Each row is a point. Before rounding, the points of a table are all equally far from one centre. They may lie mostly on one side of it. Write the centre, to within rounding.
(in the rows, 128 means zero)

Points:
[[ 69 106 148]
 [148 181  80]
 [194 158 121]
 [112  51 164]
 [ 92 161 135]
 [158  93 181]
 [142 180  78]]
Centre: [138  99  99]

Points (12 x 6):
[[129 216 159 121 125 177]
 [ 73 201 161 121 154 165]
 [144 186 136 138  80 182]
 [125 152 185 123 128 162]
 [135 193 141 149  98 191]
 [116 198 176  94 148 180]
 [111 149 122 154 124 216]
 [ 83 201 175 130  96 149]
 [117 184 192  81 113 172]
 [ 64 127 135 112 159 166]
 [ 95 219 100 121 133 158]
 [ 99 201 142 136 113 127]]
Centre: [ 95 166 131 102 110 177]

Points:
[[130  78 144 181 167 116 201 108]
 [ 85  77 166 207 156 127 135 120]
 [101 107 148 192 174 127 195  86]
 [136 118 139 126 102  61 194  77]
 [135 108 171 192 156 103 187 108]
 [118 127 142 153 163  98 136  21]
 [128  80 169 193 144  68 136 116]
 [ 82  69 155 139 112 142 211 106]
 [ 95  95 139 193 182 133 186  99]
 [166 142 122 182 168 112 139 100]
 [152  93 145 148 153 123 210  75]
 [ 89  50 143 136 188 113 167  87]
 [117  88 158 165 187 137 182  68]
 [ 82 107 116 203 115  97 200  97]
 [123  89 129 199 165 119 192 120]]
Centre: [108 103 128 144 124 118 141  95]

Points:
[[144 116  53  82  98 141 177  98  85 129 178]
 [100 104 129 126  82 161 167  45 166 166 127]
 [133 111  89  91 141 130 159  94 119  77 217]
 [166 141 156  49 112 167 189  45 129 149 111]
 [168  88  96  89 152 162 212  51 168 116 140]
 [133 123 138 137  90 218 158  58 131 132 166]
 [171  94  77 100 112  90 173  86  84 161 187]
 [158 140  72 103  92 200 194  95 119 149 167]
 [150 120 120  96 156 146 210  54 132 115  81]
 [151 102 109 132 161 152 199  45 143 137 175]
 [142 153  68  92 101 168 150  43 178 148 144]
 [167  97  80  78 141 164 185 132 203  80 112]
 [168 123 101 136 178 158 187 119 101  86 174]
 [ 88 182 100 108 118 156 141 104 120  99 139]
 [110 107  89 124 132 161 204 119 169  80 168]
 [157 109 115 136 100 190 203  62 170 135 193]
 [132 115 118  98  78 192 217  64 133 135 159]]
Centre: [174 117 131 112 100 128 146 108 145 117 137]

Points:
[[178 148 143 224 116 117 173 139  78 103 142  98 148 168]
 [134 133 147 144 127  98 214 153 162 106 123 141 200 146]
 [113 130 178 211 139 111 171 131 127 150 120  82 197 150]
 [145 160 122 185 140 142 172 155 122 157 148 126 215 197]
 [101 186 152 166 121 156 186 106 103  67 164 102 199 137]
 [ 55 142 163 183 112 135 181 131 115 133 149 133 199 172]
 [123 161 146 189 145 154 210 126 125 137 142 108 191 172]
 [124 141 106 206  93  69 171 101 116 103 128 124 215 129]
 [151 108 157 181 108 133 191 131 133 103 134 113 213 182]
 [174 202 185 179  95 127 169 140 139  98 175 116 206 178]
 [159 182 158 145 115 158 202  64 133 113 142 113 183 134]
 [181 149 139 164 144 109 170 131 121  86 149 112 249 124]
 [137 177 164 213 108 161 186 114 118 140 145 126 186 190]
 [122 156 144 186 105 169 146 143 154  98 153 104 184 203]
 [176 142 196 172 114 190 177 101 129 153 156 112 182 156]
 [141 169 160 195 100 148 165 136 123  91 173  86 231 167]
 [145 199 177 142 157 114 162 121 113  91  93 121 159 156]
 [112 149 163 167 139 141 152 104 113 108  95 121 226 170]
 [ 89 136 152 206 145  67 186 135 111 122 135 137 201 127]]
Centre: [139 151 149 158 107 122 133 133 116 129 158 137 166 121]
